Rows are points. Any point is a mix of the corners, with weights that add up to 1. It lies inside the corners' shape when no weight is negative. Is each point inside? If not, which corners have a negative weight?

Corners:
(1): [ 0.44  0.01 -0.30]
(2): [-0.34 -0.57  0.15]
(3): [-0.16 -0.45  0.63]
(4): [ 0.22  0.54 -0.10]
Points:
[-0.12 -0.40  0.54] => inside
[-0.07 -0.12  0.18] => inside
[ 0.24 -0.08  0.05] => outside (2)
[ 0.24 -0.12 -0.16] => inside
[ 0.38 -0.01 -0.23] => inside
[ 0.17  0.09 -0.20] => outside (3)
[-0.03 -0.29  0.39] => inside

Corners:
(1): [-0.02 -0.22 -0.31  0.11  0.11 -0.07]
(2): [-0.44 -0.05 -0.10  0.24 -0.89 -0.01]
(3): [ 0.23 -0.24 -0.03 -0.01 -0.08 -0.04]
(4): [-0.07  0.06 -0.34 -0.14 -0.25 -0.12]
(5): [-0.14 -0.61  0.85  0.02  0.33 -0.67]
(6): [-0.06  0.36  0.40  0.42 -0.29  0.33]
(7): [ 0.29  0.24 -0.71 -0.29 -0.05  0.96]
Points:
[-0.07  0.03  0.04  0.06 -0.27  0.11] => outside (1)
[ 0.04  0.07  0.11  0.17 -0.21  0.17] => inside
[-0.04  0.04  0.07  0.20 -0.23  0.12] => inside
[-0.03  0.07 -0.18  0.00 -0.26  0.17] => inside
[ 0.18  0.18 -0.42 -0.02 -0.09  0.37] => outside (2, 5)
[-0.28 -0.05 -0.06  0.15 -0.58 -0.02] => inside

Corners:
(1): [ 0.07  0.34 -0.61  0.30 -0.51  0.09 -0.08 -0.11  0.49 -0.14  0.02]
(2): [-0.14  0.52 -0.47 -0.06  0.41  0.42  0.55  0.01 -0.17  0.43 -0.32]
(3): [ 0.28 -0.49  0.54 -0.40  0.29  0.11  0.01 -0.09 -0.22 -0.27 -0.32]
(4): [0.01 0.12 0.09 0.00 0.02 0.47 0.43 0.18 0.17 0.09 0.50]
(5): [ 0.17  0.09  0.00 -0.69 -0.56 -0.25 -0.50  0.41  0.63 -0.01 -0.31]
(6): [-0.48 -0.16  0.38 -0.04  0.01  0.44 -0.63  0.47 -0.20 -0.33  0.03]
(7): [ 0.02 -0.40  0.06  0.10 -0.49  0.58  0.41  0.62 -0.39  0.05  0.51]
(8): [-0.73 -0.49 -0.15  0.05  0.11  0.11  0.29 -0.38 -0.39 -0.35 -0.38]
(9): [-0.40  0.28  0.22  0.07  0.07 -0.27 -0.51 -0.15  0.06 -0.27  0.59]
(10): [-0.54  0.28  0.31 -0.03  0.17  0.00  0.51  0.00 -0.12  0.86 -0.19]
(11): [ 0.41 -0.32  0.36  0.59  0.10 -0.21  0.62  0.57  0.06 -0.05  0.33]
(12): [-0.40  0.43 -0.39 -0.58  0.14 -0.38 -0.37 -0.52  0.59  0.67 -0.35]
Points:
[-0.40  0.08 -0.31 -0.26 -0.07  0.02 -0.11 -0.26  0.13  0.20 -0.45] => outside (4, 9, 11)
[-0.15  0.11 -0.01 -0.02  0.04 -0.12 -0.04 -0.02  0.15  0.07 -0.16] => outside (4, 7)
[-0.05  0.05 -0.09  0.02 -0.16  0.03  0.14  0.02  0.08  0.11  0.00] => outside (4, 6)
[-0.04 -0.14  0.04  0.08 -0.17  0.24  0.34  0.24 -0.15  0.00  0.18] => outside (6, 12)
[-0.22  0.04  0.06 -0.04  0.04  0.33 -0.01  0.23 -0.08  0.00  0.06] => inside
[-0.01  0.02  0.06  0.05  0.06 -0.04  0.19  0.12  0.17  0.14  0.12] => inside
[-0.07 -0.22  0.23 -0.11 -0.15  0.00 -0.08  0.17 -0.02 -0.09  0.02] => outside (2, 4)
[ 0.11 -0.11  0.04 -0.02 -0.11  0.18  0.09  0.27  0.02 -0.21  0.02] => outside (10, 12)

Corners:
(1): [-0.49 -0.32 -0.33 -0.02 -0.44 -0.36  0.59 -0.14 -0.73  0.11 -0.06 -0.15
 -0.06 -0.51]
(2): [ 0.14  0.37 -0.18 -0.04  0.17  0.10 -0.06 -0.30  0.13 -0.31 -0.11 -0.39
 -0.55 -0.53]
(3): [ 0.25  0.09  0.07 -0.09 -0.05  0.54 -0.30 -0.37  0.10  0.18  0.46 -0.34
 -0.45 -0.90]
(4): [ 0.06 -0.15 -0.13  0.07 -0.21  0.03  0.65 -0.07 -0.38  0.13 -0.22 -0.02
  0.35 -0.40]
(5): [-0.12  0.18  0.13  0.61  0.28  0.18  0.04 -0.01  0.18 -0.30 -0.39 -0.08
  0.62  0.64]
(6): [ 0.47  0.48  0.05 -0.36  0.22 -0.02 -0.06 -0.01  0.01 -0.17  0.72 -0.38
  0.34 -0.26]
(7): [ 0.35  0.16 -0.40 -0.27  0.08 -0.07 -0.35  0.04  0.17 -0.02  0.21 -0.17
 -0.24 -0.04]
(8): [ 0.01 -0.18  0.32  0.19 -0.34 -0.03  0.32  0.31  0.04  0.12 -0.08 -0.13
  0.12 -0.39]
(9): [-0.33  0.26 -0.05  1.04 -0.42  0.14  0.09  0.40  0.20 -0.71 -0.22  0.51
  0.62  0.30]
(10): [-0.12  0.30 -0.33  1.11 -0.12 -0.29 -0.25  0.30  0.22 -0.56 -0.16  0.75
  0.33  0.09]
(11): [ 0.13  0.52  0.57  1.03 -0.11  0.27 -0.27  0.72 -0.06 -0.37 -0.14  0.63
  0.47  0.50]
(12): [-0.44 -0.01  0.10 -0.14 -0.30 -0.20  0.64 -0.21 -0.19  0.19 -0.51 -0.19
  0.15 -0.26]
(13): [ 0.24  0.24 -0.35 -0.33  0.06 -0.31  0.43 -0.07 -0.06  0.29  0.58 -0.24
 -0.20 -0.01]
(14): [ 0.08 -0.18  0.26  0.23 -0.61 -0.32  0.69 -0.26 -0.42  0.01 -0.25  0.14
  0.16 -0.13]
(15): [ 0.24  0.19  0.06 -0.39  0.84  0.25 -0.33 -0.16  0.48 -0.09  0.46 -0.02
 -0.35 -0.21]
Points:
[-0.03  0.07 -0.02  0.09 -0.13 -0.02  0.26 -0.03 -0.11 -0.01  0.00 -0.08
  0.11 -0.23] => inside
[ 0.05  0.14  0.05  0.07  0.02  0.01  0.13 -0.01  0.01 -0.08  0.04 -0.09
  0.11 -0.16] => inside
[ 0.11  0.16  0.06 -0.05  0.09 -0.03  0.17 -0.10 -0.11 -0.04  0.00 -0.08
 -0.03 -0.05] => outside (3, 8, 9, 10)
[-0.01  0.16 -0.11  0.17  0.04 -0.04  0.18  0.08  0.01 -0.15 -0.02  0.00
  0.17 -0.04] => outside (3, 14)
[ 0.13  0.09 -0.45 -0.04 -0.04 -0.12  0.04 -0.18 -0.06 -0.08  0.35 -0.03
 -0.24 -0.45] => outside (5, 8, 11, 12)
[-0.02  0.09 -0.10  0.17 -0.21 -0.04  0.26 -0.12 -0.07 -0.13 -0.09 -0.13
  0.04 -0.26] => outside (11, 15)
[ 0.10  0.08 -0.01  0.05 -0.04  0.06  0.12 -0.01 -0.06 -0.03  0.13 -0.11
  0.00 -0.21] => outside (10, 12)

Corners:
(1): [ 0.04  0.14  0.47 -0.32 -0.24 -0.17 -0.50  0.28 -0.28 -0.22 -0.09 -0.09
 -0.15 -0.12 -0.09 -0.35  0.35  0.50  0.37 -0.38]
(2): [-0.30 -0.22 -0.27 -0.10 -0.07 -0.65 -0.17  0.07 -0.11 -0.03  0.30  0.00
  0.05  0.27  0.53  0.29 -0.16 -0.06  0.03 -0.27]
(3): [-0.24 -0.17 -0.61  0.51  0.11  0.10 -0.26 -0.24 -0.15 -0.15  0.15 -0.17
  0.27  0.32  0.80  0.06 -0.09 -0.79 -0.29 -0.38]
(4): [-0.03  0.10  0.35 -0.22  0.12 -0.58  0.01  0.42  0.44 -0.09 -0.03 -0.22
  0.26  0.01  0.22  0.55  0.12 -0.04  0.28  0.13]
(5): [ 0.44 -0.27  0.03 -0.14 -0.26 -0.12  0.13  0.14  0.43 -0.08 -0.49 -0.42
  0.13 -0.38 -0.48  0.06 -0.49 -0.31 -0.17 -0.42]
(6): [ 0.27 -0.07  0.06 -0.41  0.53 -0.66 -0.14  0.41  0.44 -0.09 -0.63  0.15
 -0.14 -0.27 -0.23 -0.25 -0.02  0.59  0.25  0.20]
(7): [-0.49 -0.31 -0.29  0.50 -0.17 -0.56 -0.13 -0.38 -0.22  0.38  0.58 -0.16
  0.15 -0.13  0.81 -0.22 -0.32 -0.47  0.28 -0.49]
(8): [ 0.21  0.47 -0.24 -0.32 -0.15 -0.20 -0.29 -0.62  0.07  0.27  0.22  0.09
 -0.23  0.29  0.57 -0.23  0.54 -0.61 -0.44  0.15]
(9): [-0.04  0.20  0.31  0.18 -0.29  0.30  0.18  0.31  0.39  0.17 -0.22 -0.14
 -0.28 -0.12  0.24 -0.01 -0.10  0.13 -0.27 -0.28]
(10): [-0.21  0.19  0.36  0.05  0.08  0.16  0.37 -0.30 -0.27  0.43  0.48 -0.25
 -0.36 -0.13  0.32 -0.39  0.16 -0.54  0.11 -0.09]
(11): [ 0.25 -0.22  0.50  0.45  0.19 -0.73 -0.27  0.68  0.04  0.26 -0.54 -0.29
  0.54 -0.31  0.07  0.55 -0.64 -0.25  0.21  0.33]
(12): [-0.27  0.17  0.16  0.41 -0.30  0.05 -0.11 -0.43 -0.16 -0.12  0.66  0.30
 -0.61  0.25  0.54 -0.40  0.61 -0.39 -0.33 -0.22]
(13): [-0.12 -0.55 -0.39 -0.49 -0.30  0.35  0.27 -0.47  0.47 -0.32 -0.29  0.20
 -0.01 -0.35  0.26  0.15 -0.41  0.01 -0.01 -0.10]
(14): [ 0.26 -0.43 -0.35  0.14  0.32 -0.57 -0.50 -0.24 -0.18  0.65 -0.36 -0.64
 -0.51  0.36 -0.23 -0.46  0.45  0.06  0.47 -0.01]
(15): [-0.31  0.30  0.14 -0.04  0.07 -0.41  0.12  0.28 -0.08  0.08 -0.34 -0.24
 -0.23 -0.15  0.41 -0.20 -0.22 -0.57  0.39  0.14]
(16): [ 0.37 -0.50  0.22 -0.46 -0.22 -0.25 -0.52  0.42  0.14 -0.22  0.30 -0.34
 -0.20  0.39  0.06 -0.08 -0.15  0.56  0.39  0.16]
(17): [-0.02 -0.01  0.00  0.01 -0.18 -0.05  0.15  0.39 -0.08  0.20 -0.06  0.27
  0.67 -0.43 -0.16  0.50 -0.31 -0.07  0.51  0.00]
(18): [-0.16 -0.51  0.05  0.15 -0.47  0.28  0.47 -0.09 -0.19  0.29  0.48  0.10
  0.27  0.07  0.36  0.23  0.54 -0.13  0.18 -0.32]
(19): [-0.24 -0.64  0.24  0.30 -0.39  0.17  0.28 -0.22 -0.09  0.37 -0.08 -0.57
  0.27  0.13 -0.31 -0.38 -0.44  0.12 -0.02 -0.17]
(20): [ 0.09  0.43 -0.14 -0.19  0.20 -0.16 -0.23  0.11  0.08 -0.31 -0.11 -0.27
 -0.23 -0.47  0.14 -0.37  0.38 -0.25 -0.44  0.24]
(21): [ 0.51 -0.42  0.07  0.13 -0.28 -0.43  0.30 -0.27 -0.17  0.01 -0.13 -0.70
  0.45 -0.27 -0.31 -0.02 -0.09  0.62  0.54 -0.33]
Points:
[ 0.01 -0.12 -0.06  0.04  0.00 -0.26 -0.06  0.03  0.07  0.08 -0.05 -0.19
  0.03 -0.07  0.19  0.01 -0.05 -0.15  0.05 -0.05] => outside (1)
[ 0.05 -0.09  0.09  0.07 -0.09 -0.15  0.02 -0.05  0.00  0.11 -0.01 -0.20
  0.03 -0.11  0.09 -0.12  0.00 -0.08  0.11 -0.08] => outside (2)
[ 0.06 -0.09  0.00 -0.07  0.01 -0.33 -0.12  0.05  0.12  0.00 -0.06 -0.14
 -0.09 -0.06  0.22 -0.06  0.00 -0.06  0.06 -0.11] => outside (17, 19)
[-0.04 -0.12  0.06 -0.02 -0.04 -0.20 -0.04  0.10  0.02  0.01 -0.06 -0.16
 -0.02 -0.12  0.13 -0.09 -0.04  0.00  0.15 -0.12] => outside (8)
[-0.09 -0.03 -0.06 -0.10 -0.11  0.07  0.03 -0.19  0.06  0.08  0.06 -0.03
 -0.12  0.05  0.14 -0.14  0.22 -0.18 -0.14 -0.13] => outside (7, 11, 15, 16, 21)
